Rows are points. The window is the flat piece filled in between its corners: a triangle in 3 columns, a solid with four corners in 4, and so on. A path goes straight from each point to the next, and from the last back to the first. List the points from which the path goes on through the window.
(in the rows, 128 means zero)

Window (3 x 3):
[[109  40 163]
 [163 148 151]
 [136 172 129]]
Path:
(1): [126 163 149]
(2): [ 93  63 205]
(3): [122  47 108]
(4): [119  35 120]
(5): [105  66 208]
(6): [116 167 169]
(7): [155 116 104]
(8): [132  52 125]
(9): [ 58  57 198]
(10): [108 156 188]
(11): [140 124  85]
(12): [156 148 117]
Through the window after points: 4, 6, 12

Window, 6 rows:
[[158 174   7  71  75 133]
 [104 147 163 181 105 157]
 [102  83 144 147 118 166]
 [137 163 149 101 105 143]
 [ 86  67 130 173 148  93]
 [ 59 129 151 140 126 149]]
Path:
(1): [ 91 125 159 149 150 152]
(2): [121 131 120 140 168 166]
(3): [103 116 150 128  96 145]
(4): [126 132 112 121  65 137]
(5): [126 165 113 121 134 169]
(6): [121 127 135 141 139 166]
(7): [109  91 137 147  78 140]
(8): [106  83 159 136  53 117]
Through the window after points: 2

Window, 8 rows:
[[125 148  69  97 124 121 110  99]
 [ 88 103 129 113  91 102 176 119]
 [230 106  41 134  93 104 148  81]
 [155 139 197  60 249 124 126 138]
 [105 167  86 190  90 178 106  98]
 [138 135 129 100  66 174 156 136]
 [103 120 107 149  75 140  85 134]
 [121  89 101  91 158 173 145 153]]
Path:
(1): [122  90 132  93 120 180 110  83]
(2): [129 140 132 141 135 136 148 162]
(3): [136 143 102  83 155 135 161 180]
(4): [146  99 141  93 151 173 136  69]
(5): [127 126  99 138  97 157 117  79]
(6): [133 141  84 154 108 148 132 128]
(7): [162 154 110 122 144 120 147 158]
(8): [149 101 119 100 122 149 122  90]
(9): [131  77 127  88 118 153 130  99]
(10): [150 114 100  96 140 111 158 154]
(11): [149 146  97 126 119 100 149 195]
(12): [143 104 119 134  98 167 131  53]
(13): [146  93  94 110  79 138 118  58]
(14): [161 133  84 141  99 127 137 136]
(15): [143 140 128  98 176 120 144 162]
(16): [140  96 169  67 185 175 120  94]
Through the window after points: 5, 7, 13, 15

Window (9 x 9):
[[244 162  98 155 100  41 126 149  87]
 [ 28  74  72  57 126 126 233 124 103]
 [155 177 108 154 217 201 218  66 110]
 [119 165 196  83 112 162 129  52 126]
 [211 139  43 114 170 104 131 179 119]
 [137 105 150 154  82 201 155 191  95]
 [145 216 147 172 160 139 110 130  94]
 [ 62  41 103  82  94  34  99   7 131]
 [165  96 124 132 184 103 201 175 136]]
Path:
(1): [146  80 113  92 142 125 145 106  90]
(2): [ 98 154  87 144  88  93 174 111 202]
(3): [106 164 137 143 112 144 196  89 176]
(4): [138 107 145  96 170 120  82  87  21]
(5): [107 106 143 117 183 163 145 100  55]
(6): [134 153 118 136  86 153 190 153 186]
(7): [139 222  96 159 142 182 183  83 183]
(8): [161 125 134 136 204 140 171 114  57]
(9): [135 113 159  79 153 145 146 103  54]
(10): [121 155  97 131  94  91 149  87 205]
(11): [149 197 166 160  90 106 165 107 198]
(12): [155  64  87  85 188 134 103  73  26]
(13): [172 117 100 113 177 128 129 120  19]
(14): [127 135 113 110 106  94 147 133 143]
(15): [123 161  75 134 122 101 171 117 165]
(16): [187 106 121  77 200  92 138 112  40]
Through the window after points: 7, 9

Window, 11 rows:
[[156 173 156  98  96  57 163 149 126 172 156]
 [113 170 119 128 160 123 141  70 155 129 126]
 [ 25 153 126 136 135 168 186 119 123  76 112]
 [127 150 135 159 100 145  45 109  88 118  88]
 [249  79 155  19 113 150 144 111 173  62 157]
 [129 149  59 123  39 113 131 113 184 130 118]
 [200 171 125 239 125 147  74 117 111 143 111]
 [189  96 111 143 129  98 143 122 133 170 142]
 [139 120 123 168 158 110 111 168 151 113 165]
 [173 138 156  95 122 149 110 153 131 179 161]
 [122 157  91  65 100 138 131 151  90 110 161]]
Path:
(1): [129 168 103 114 124 123 154 144 132 130  94]
(2): [120 137 109 141  80 131 126 110 147 117 151]
(3): [124 125 115 133 101 132 116  99 115 120 187]
(4): [180 148 105 129 160 141 130 146 169 124  57]
(5): [155 168 109 138 131 128 117 135 133 119 116]
(6): [121 136 142 161 112 143 112 109 120 123 156]
(7): [149 150 135 147 104 137  96 103 113 135 142]
(8): [154 150 131 147 127 136  88 143 120 138  99]
Through the window after points: 1, 7

Window:
[[152 104 153  93 130  99 163 113 122 133 133 116 144 122]
 [132 131 155 144  85 157 172 103 136 101 165 110 143 170]
 [ 99 128 157 122 156 119 110 200 131 143 174 121  80 110]
 [131 177 108 130 249 161 197 145 109 142 153 170 131 125]
 [147 118 124 178 130 164 167  72 156 127 138 138 150 103]
 [230 121 108 161 170 155 143 159 117 136 141 114  83 146]
 [163 168 142 112 129 147 104 143 181 130 182 167 130 123]
 [ 75 108 100  82 135 168 114 121 184 115 206 185 166 121]
 [ 98 113 168 114 148 112 104 104 131 163 150  87 148 147]
 [160 151  95 137 116 141 143 191  97 117  76 124  81 158]
 [119 107 144 137 178 142 136 100  94 126 161 182 178 113]
 [124 149 113  65 141  82 134  82  71  45 125 175  30 172]
 [156 133 125 164 136  68 169 110  98 141 140 109 120 163]
 [ 96 124 166  78  80 117 160  85 125 180 164 147 118 170]]
Path:
(1): [124 128  92 119 127 141 138 128  90 130 149 122 113 126]
(2): [129 139 119  98 122 133 151 105 121 126 166 122 134 142]
(3): [149 109 177 175 172 129 128  97 157 127 101 200 130 160]
(4): [139 121 147 137 143 119 159 111 122  99 113 154  91 166]
(5): [135 156  91  86 123 124 132  94  97 113 189 126 119 114]
(6): [127 152 107 122 120 139 138 120 109 142 192 129 123 109]
(7): [125 110 150 131 144 138 143 135 147 139 145 143 148 145]
(8): [132 116 130 128 151 124 159 124 144 104 136 170 123 178]
(9): [160 146 119 122 133 146 143 124 118 116 161 144  99 122]
(10): [128 167  83  89 129 157 145 110  77 129 190 129  98 121]
(11): [123 126 159 120 165 119 155 128 156 132 135 171 130 155]
(12): [139 134 170 133 178  95 180 134 147 109 120 161 111 181]
Through the window after points: 4, 10

Window (14 x 14):
[[168 140 159 132  98 126 138 168 170 178 106 151 116  99]
 [129 170  48 113  99  53 106 123 101 141 159 183 128 124]
 [148  94 123 116 158 131  87 182 121 149 147 173 127 117]
 [133 126 127 115  78 195 127 173  62 172 152 185 103 112]
 [159 172  77 186 151 193 106  87 110  73  98 168 136 156]
 [116 170 134 162 180 135 144 159  72  79 109 164  78 108]
 [207 123 195 173 130 110 104 172 126 114  84 130 187 127]
 [109 114   8 122 129 133 114 109  98 128 122 140 203 103]
 [116 118  94 169 122 111  95 117 109 119 123 127 112 123]
 [187  94 156 136 161  91 173 116  91 173 102 126 132 104]
 [139  66 120 134 132  70 156 121 112 106  97 168 157 118]
 [141 128  96 133 159  94 170 136 126 100 152  96 111 154]
 [131 175 189 161 104 122 121 139 166 182 171 187 155 104]
 [116  79   7 194 108  82 121 169 114 144 148 181 152 120]]
Path:
(1): [108 119 103 155 138  86 132 144  96 157  97 148 156 180]
(2): [169  89  62 157 118 108 139 142 132 100 164 166 125  60]
(3): [171 116 112 154 118 115 134 123 116 129 147 159 136  87]
(4): [118 131 139 122 143 128 128 166 111 168  64 134 145 160]
(5): [133 152  96 144 141 164 107 127 103 120 107 175 140 162]
(6): [182 139 106 196 112 163 136 108 110  93 141 147 114  75]
(7): [145 103  74 162 136 113 130 143 123 111 143 150 139  96]
(8): [121 122  75 148 120  86 138 152 107 152 124 148 144 166]
Through the window after points: 1, 3, 5, 7

Window:
[[135 141 191 180 119 113  78 138 180 172  96 138  95 116]
 [101  73  77 114 148 105  88 249  54 118  82 147 163 139]
 [175 174 133  99  86 119 116 119 163 152  86  97 127 127]
 [111 115 121 150  80 112 100 112 139 177 124  55 189 124]
 [148 160 134 162 106 113  95 127  97 148 155  99 100 154]
 [150  33 127 134 202 144 110 169  45  94  78 134 167 137]
 [121 102 132 133 208 110  91 222  96  67 109 139 201 176]
 [106  83  69 150 209 146 122 198 124  95 105 123 130 138]
 [118 106 150  96 130 199 107  77 120 181 183 182 181 109]
 [158  67 123 131 165  82 129 202 114 103 148 135 153 102]
 [161 154 165 139  36 148  36 119 191 130 136  62  91 106]
 [156 160 132 106 126 108  44 159 137 200 124  26 128 107]
 [100 124 189  87  93 118 100 101 161 159 139  82  89 141]
 [ 80 120 149 112 164 142 103  55  87 102 145 185 166  55]]
Path:
(1): [125 133 168 141 110 159 103 140 124 154 121 121 121 115]
(2): [121 130 140 118 128 183 136 193  82 143 115 105 151 109]
(3): [124  98 117 129 125 100  74 135 124 137 127 130 152 128]
(4): [146  72 112 142 149  84  47 136 147 153  95 123 122 183]
(5): [129 145 143 117 126 140 127 190 106 119 131  96 160 115]
(6): [ 99 141 147 148 115 192 102 183 120 115 122  97 140 112]
(7): [163  95 131 129 143  62  77 116 157 150 109 121 128 142]
(8): [138  95  90 105 132 110  72 145 116 158 142 141 141 159]
(9): [119 114 156 132 133 143 110 151 108 128 107 113 148 109]
(10): [134 134 160 147 120 125 105 167 133 126 109  94 122 102]
(11): [139 110 116 124 125  91  70 139 133 141 110 117 119 154]
(12): [143  55  78 116 113 104  30 102 131 138 109  91 130 167]
(13): [126 131 153 146 127 130 100 162 115 133 145 111 137 106]
(14): [119 146 181 127 138 138 130 173 117 120 131 111 162 136]
(15): [138  81  97 115 150 110  51 124 136 139 112 132 131 141]
(16): [131 129 115 112 121 110  46  90 166 138 125 112 145 132]
Through the window after points: 2, 6, 8, 14

Window:
[[106 109 165  86 147 130  99 101 139 171 138 138 181 148]
 [180  89 171 154 182 136 159 200 154 138 147 173 199  74]
 [121 126 133 162 191 122 113  73 104  96 146 132 134 131]
 [116 155  99 142 144  93 142 166 123 172 119 203 176 102]
 [118 179 193  93  78  76  89 105 145 102 104  94 107 130]
 [ 94 161 154 157 106 129 179 120  94 167 184 118 139  61]
 [105 136 179 186 151  90 119  82  68 249 150  88 151 188]
 [ 31 187 103 151 113 109 136 124 130 185 212 101 144 143]
 [104 108 148 158 189 148  92  88  96 170 160 132  49 129]
 [105  61 139 151 132 114 137  73 163  99 201 161  56 108]
 [113 114 155 156  93 134 101 132  84  99 140 199  58 156]
 [159 112 141 120  64 180 127 146 157 140  71 128 119 146]
 [209 112 142 154  96 145  94 110  97 188 177 145 146 171]
 [118 160 174 100 209 104 170 134 103  99 111 176  82 129]]
Path:
(1): [124 135 102 136 122  74 159 138  35 143 172  91  90 111]
(2): [102 122 189 165 184 157  89  80 159 168 151 178 130 144]
(3): [144 137 208 182 157 165  76  64 147 162 145 173 157 118]
(4): [ 93 122 117 121 110  91 139 117  95 145 152 123  87 155]
(5): [114  97 136 156 137 126 147 138  95 133 146 131 109  98]
(6): [155 178 166 155 141 124 131 105 172 159 174 177 155 128]
(7): [ 89 190 197 127 142 149 107  99 161 172 145 188 129 146]
(8): [133  76 124 129 115 103 117 135  86 121 138 127 126 134]
Through the window after points: 7

Window (14 x 14):
[[159  34 138  64  73  97  78 108  43  73 119 135 145  81]
 [ 77 136 114  90 171 142 106  76 177 154 168 105 198 169]
 [ 96 165 138 136 218 144 106 177 161 145 184 128 111 123]
 [158 200 172  71  95 140 146  51  94 112 116  92 120  86]
 [ 59 108 158  92  83  87  78 147  67 115 106 160 222  99]
 [ 81  72 176 176 146 112 209  99 106 115 206 180 148 100]
 [124 122 117 167  81 206 158  90 127 176 113  87 134  95]
 [ 42 115 150 113  90 153 158 167 112 124 136 122  83 166]
 [137 164 153 130 127 211 149 146  92 169 223 163  74 139]
 [118 107 123 211 141 139  67  84 182  80 139 155 116 208]
 [158  73 185 164  57 165 227  93 108  86 102  91 217 143]
 [111 154  91 118 172 112 175  98 152 116 120 178 179 144]
 [145  73 151 171  47 240 171  82  17  15 117 113 126  73]
 [118 110 169 122  94 196 185  88 202 116 136 155 152 109]]
Path:
(1): [138  88 135 142 143 208 156  81  98 121  82 135 134 159]
(2): [ 59 143 149 135  86  89 167 167 175 115 249 169 166  87]
(3): [139 119 124 112  37 145 127 126 180 111 193  68 156 124]
(4): [102 112 166 122 142 175 170 105  65 121 116 164 143 103]
(5): [119  86 188 105 173 210 148  74  81 139 132 170 148 129]
(6): [ 89 121 130 164  76  84 161 149 117 107 198 141 137 103]
(7): [107 155 129 139 112 151 149 121 142 100 159 148 166  78]
(8): [126  53 178  90 113 155 160 103  43 167 111  90 116 153]
Through the window after points: 5

Window (14 x 14):
[[105 110 115 147  55 135 115 127 132 175 132 109 135 121]
 [154 116 112 119  81 103  96 133 129 120  94 107  94  84]
 [145  99 149  90 148 129 154 153  96 180 104 109 178 133]
 [128  86  89 101  90 155 190 162 139 152 129 154 159 140]
 [216 186 112 240 206 108 129 128 156 127  84 137 139 143]
 [190 139  87  83 143 136 132 120 152 162 241 110 121 121]
 [ 72 128  94 138 115 130 179 116 152 120 147 115 148 100]
 [157 134 158 128  98 107 153 121 129 177  92 130 105 130]
 [154 123 140  81 100 151 140  78  77 123 178 129 171 141]
 [137 181 116 129 102 121 143 154 136 122 128 110 162 108]
 [114 173  73  90 169 196 138 118 209 164 117 110 118 116]
 [ 65 145 157  92 128 144 110 147 127 139 165 154 152 115]
 [148 126 147 124 106 166 123 150 157 140 117  81  83 107]
 [126 119 222 102 115 132 133  84 109 125 123 162 249  95]]
Path:
(1): [141 110 139 114 115 126 125 114 148 136 134 122 156 138]
(2): [122 118 146 109 113 101 134 128 161 124 151 106 169 171]
(3): [152 125 132 134 105 147 146 127  85 157 121 138 146  80]
(4): [124 134 128 139 117 161 149 115  89 156 130 138 134  87]
(5): [110 133 127 106 122 121 140 142 180 122 114 117 166 147]
(6): [110 131 132 111 110  91 103 143 160 100 149 113 163 166]
(7): [133 126 123 107 122 170 151 115 112 150 142 138 155  80]
(8): [133 160  87 102 143 192 173 134 142 172 129 155 139  62]
(9): [135 136 119 109 133 124 110 121 174 139 134  84 131 161]
(10): [119 129 109  91 106 136 130 134 186 106 147  98 145 174]
(11): [120 128 124 131 124 148 142 137 110 151 137 140 145  74]
(12): [149 151 147 137 116 157 174 141  91 178 153 127 109  54]
(13): [151 113 128 125 106 116 138 130 127 131 126 131 157 149]
(14): [141 126 149 121 117 128 123 104 149 124 130 115 142 170]
(15): [157 144  81 145 147 145 156 146 114 170 124 135 138  49]
(16): [142 137 138 128 129 150 142 119 120 146 134 132 139 100]
Through the window after points: 8

Window, 14 rows:
[[175  55 129 113 143 147 161 152 196  75 197 137 110  93]
 [ 78 193 108 126 155 115 101 112 160 210 112  98 121 209]
 [144 178 137 111 167 170 124 201  94 160 150 118 159 170]
 [ 60 108 101 130  83 115  85 118 122 170 153  63 160 177]
 [131 141 124 118 107 165  82 176 176 111 112 150 158 108]
 [177 122 101 154 156 154  92 164 131 175  98  94 142 177]
 [162 136  69  94 129 112 113 182 122 144 129 160 132 140]
 [146  93 100 131 148 173 249 137 148  80 113 126 120 125]
 [148 147 106 112 182 147  89 135 121 126 122 163 194 187]
 [178  94 127  96 106 167 171 109 148  44 139 111  66 137]
 [ 95 138 128 108 140 133  80  86 102 220 106 106 135 134]
 [118 154  59 110 195 175  93 170 127 116 137 105 143 131]
 [183 107 136 105 183 112 185 185 144  37 114 100 133 106]
 [ 62  95 122  78 134 146  83 138 138 201  95 107 117 203]]
Path:
(1): [142 127 103  99 137 159 129 143 139 126 139  97 146 145]
(2): [166 129 106  58 165 150 146 149 167 132  68  83 169 142]
(3): [ 72 129 110 177 132 132  97 115  92 158 191 143  79 183]
(4): [139  57 177 131 187 139 143 180 141 125 103 187  35 145]
(5): [141 197  66  96 114 142  99 131 148 109 135  68 245 132]
(6): [144 109  93  55 162 157 173 133 140 142 135  93 181 164]
(7): [115 127 118 179 122 135  90 179 141 110 118 136  55 114]
(8): [ 81 100  87 170 109 172  92 176 127  86 166 139  96 144]
(9): [137 144 117  93 170 138 124 131 141 163 116  91 163 159]
(10): [152 135  88  71 139 206 147 172 126 163 133  68 184 143]
(11): [132 113 133 141 149 114 106 145 131 103 127 155 103 144]
(12): [112  80 126 140 162 107 121 155 135 141 148 157  80 157]
Through the window after points: 4

Window (14 x 14):
[[165  27  86 179 188  70 162 165 153 178  43 119  41 104]
 [ 31 110 117 110 123  36  96 137 116 122 147 110 148  98]
 [133  50 178  74 126 164 132 184 197 212  80 151 145 183]
 [127  54 148 241 157 169 155 189 105  90 151 181  28 104]
 [114 142  81 186  77 155 164  87 168 192  94 104  40 113]
 [157 140  63  75  10 116 139 221  65 185  86 130 106 129]
 [103  70 178 201 177 159 175 159 117 178 107 112 195 147]
 [116 214 152 135 151 166 116 103  34  83 132  45 148  77]
 [ 84 105 108 108  90 153 113 169  50  92  89 162 128 199]
 [ 97 154  31 171 173  98 156 180 179 171  84  61 125 137]
 [174 149 193 114 120 162 107 114 134 209  63 223  77 154]
 [178  80 163 191 155 133  70 111 148 141  40 134 172 109]
 [172 120 191 137 116 119 166 157  97 146 189 100 123 166]
 [ 82 200 180 151 113 154 169 118 187 154  37  81 166 152]]
Path:
(1): [118 100 121 112 132  94 165 149 141 150  72 130 168 111]
(2): [156  26  86 129 141 188 234  97 142 131 154 197  91 114]
(3): [132 169 176 148 110  71  32 217  90 198  46  84 106 154]
(4): [133 121 209 156 144 184 109 159 105 199  38  97 104 149]
(5): [146 156  52 131  77 106 191 131 145 114 148 145 122 131]
(6): [134 153 132 107 102 139 161 136 165 152  99 134 138 130]
(7): [121  44 178 188 156 113  82 165  65 213  60  70 137 178]
(8): [139 126 154 191 127 106  86 205  64 157  88  71  92 150]
(9): [106 110  88 108 151 139 172 136 160 137  99 142 150 125]
(10): [120 101 110 141 130 110 196 143 169 126 114 172 147 115]
(11): [137  83 141 176 144 144 109 173 120 190  72 113  74 153]
(12): [130 117 192 193 124 199  61 161 124 194 166 109  22 167]
Through the window after points: none
